Rows are points. To make a cloud, some directions were put in groups of two or more. Within a group, all points are equally far from the middle, so they leave a hole (a ring in 2 directions, a hollow ball in 3). The other directions are filled evenly. Then the cloud was stretched, turned, moved and blurred a little. Count the holes, and give their numbers of directions, smallest first.

Cloud, 20 rows:
[[ 2.0 -1.3 -2.6]
 [ 0.5 -3.1 -0.8]
 [ 0.9 -2.7 -1.5]
 [ 3.2  0.3 -2.3]
 [-1.0  3.1  4.3]
 [ 3.1 -0.8 -1.7]
 [ 1.3  3.2  3.0]
 [-4.4 -1.4  1.8]
 [-2.8 -1.5  4.2]
 [-1.9  4.1  0.1]
 [ 2.9  0.3  1.6]
 [ 2.5  3.8  0.7]
 [-2.7  2.9  4.2]
 [-1.3  3.8  3.8]
 [ 3.4  2.4 -1.4]
 [ 3.3 -0.5  0.1]
 [-2.9  3.9  2.2]
 [-4.5  0.5  3.7]
 [-2.0  4.0  0.0]
 [-0.1  4.8  1.3]]
Holes: 1 (3)

Cloud, 28 rows:
[[-0.2  0.8  1.8  4.7]
 [ 0.8  1.6 -3.4 -0.3]
 [ 1.6 -2.2  3.4  3.2]
 [-1.9  0.0 -4.3 -0.7]
 [-3.6  0.5 -1.7  0.3]
 [ 7.5  0.1 -1.1 -0.4]
 [-0.6 -1.1 -4.2 -2.6]
 [ 2.8  0.2 -5.1  0.9]
 [ 1.4 -2.3 -1.8 -2.6]
 [ 6.3  0.0 -0.1 -2.6]
 [ 1.3 -0.5  0.5 -5.1]
 [-5.2  1.2 -1.4 -0.8]
 [ 1.2 -0.9 -4.0 -0.2]
 [-4.8 -0.6 -1.5  3.7]
 [-1.3  1.8  0.1  1.7]
 [ 0.8 -3.1 -5.0  1.2]
 [ 1.9 -4.4 -3.5 -4.0]
 [-6.0  2.1  1.0  0.3]
 [ 1.5  2.3 -1.2 -0.2]
 [ 2.4  0.6 -0.7  2.2]
 [-2.2 -1.5  0.3 -3.1]
 [ 3.0  0.8  0.3 -2.3]
 [-1.5  4.2  1.3  4.1]
 [-4.4 -0.3 -1.3 -0.2]
 [-0.9 -4.4 -5.0 -3.4]
 [-3.2  0.6  1.6 -2.3]
 [-2.0  1.2 -0.3  4.9]
 [ 2.6  2.8 -1.2  1.1]]
Holes: 0

Cloud, 55 rows:
[[-2.0 -0.7  5.2 -3.9 -0.8 -0.2]
 [ 1.2  0.8 -2.0  2.2 -2.5 -4.4]
 [ 1.0 -1.0  5.9 -0.2  0.4 -1.0]
 [ 2.0  2.4 -0.2 -2.3  2.2 -1.9]
 [-2.8  1.3  5.4  0.3  2.8  1.4]
 [ 1.7  0.0 -0.1  5.2  1.0 -2.3]
 [ 0.5  0.4 -2.9  4.5 -0.4 -1.1]
 [ 3.5  0.9 -2.3  0.8 -1.5  2.9]
 [-0.6 -5.1 -0.5  1.1  0.9 -2.8]
 [-1.0 -1.7  5.5 -0.4 -0.7 -2.6]
 [-0.6  0.9  2.5 -3.2 -5.8  1.3]
 [-0.2  1.3  4.2  0.1 -4.7  4.4]
 [ 1.4 -4.7  1.9  3.2 -0.5 -1.4]
 [-3.0  2.6 -0.9 -0.6 -3.3  0.8]
 [ 0.8  0.7 -4.2 -1.7 -0.4  1.5]
 [ 1.0 -2.5  3.1 -3.0 -0.3 -1.4]
 [ 2.7  0.9  3.7  2.2 -5.5  0.8]
 [-0.5 -1.4 -1.7  1.4  2.2 -4.8]
 [ 1.1  0.3  1.3 -1.1 -6.5 -0.9]
 [-2.2 -1.6  2.6  5.3  1.2  1.1]
 [-1.4 -1.6  1.8  2.0  4.2  1.6]
 [ 1.7  4.1  3.8 -2.2  0.8  0.0]
 [ 3.4  1.7  3.6 -2.1 -1.0  1.8]
 [-1.4  0.0  3.3  0.9 -5.4 -1.8]
 [ 0.8  1.4  4.6 -1.2 -5.2  3.8]
 [-3.5  1.5  2.4  4.3  2.3 -0.9]
 [-0.7 -0.4  5.6  2.8 -3.9 -0.9]
 [-2.7  0.1  2.2  0.1 -5.4  0.1]
 [ 0.4  0.3  3.5 -1.1 -6.6  1.7]
 [-0.4  1.4  1.4 -2.5  1.6 -4.8]
 [-3.3 -1.6  5.9 -2.1  0.1 -0.1]
 [ 1.8 -3.3  0.5 -0.9  1.1  4.5]
 [-1.4  4.3  4.1 -2.1  0.9  1.9]
 [-2.5  0.2  2.5  5.3  0.8  0.7]
 [-1.7 -0.3  6.7 -1.9  0.2  1.6]
 [ 2.7  1.7  3.6  3.4 -4.4 -0.1]
 [-0.9 -4.1 -1.7  1.3 -4.2  2.6]
 [ 4.7 -0.3 -0.2  0.3 -2.9  3.5]
 [-2.4 -4.0 -0.9 -3.0  1.4  1.5]
 [-0.3  4.9  3.2  3.4 -2.0 -3.2]
 [-0.1 -0.3 -2.2  3.6  1.8 -4.0]
 [-0.6 -2.3  1.2  4.4 -2.9  3.8]
 [-4.0  2.0  0.1  2.0 -2.3 -1.7]
 [ 4.0 -1.0  1.1  3.6 -4.2  0.9]
 [-4.0 -1.1 -0.4 -2.6  2.9 -0.3]
 [ 3.2 -3.1  1.4 -1.6  0.1  2.9]
 [-1.7  5.3  1.8  1.8 -3.1 -0.7]
 [ 2.4 -3.3 -0.8 -3.8 -1.9  1.5]
 [-2.5  2.3  4.9 -0.6  2.7  1.5]
 [-0.3 -2.3  2.7 -0.4 -0.4 -4.3]
 [ 1.7  0.3 -0.9 -0.6  3.4  0.4]
 [ 0.4 -1.2  6.0 -1.2  0.0 -0.6]
 [-3.1  0.2  3.2  3.6  3.2  0.1]
 [ 1.4  4.9 -0.1 -1.9 -4.0 -1.5]
 [-2.9  1.4  0.0 -2.3 -4.1  1.5]]
Holes: 3 (2, 2, 2)
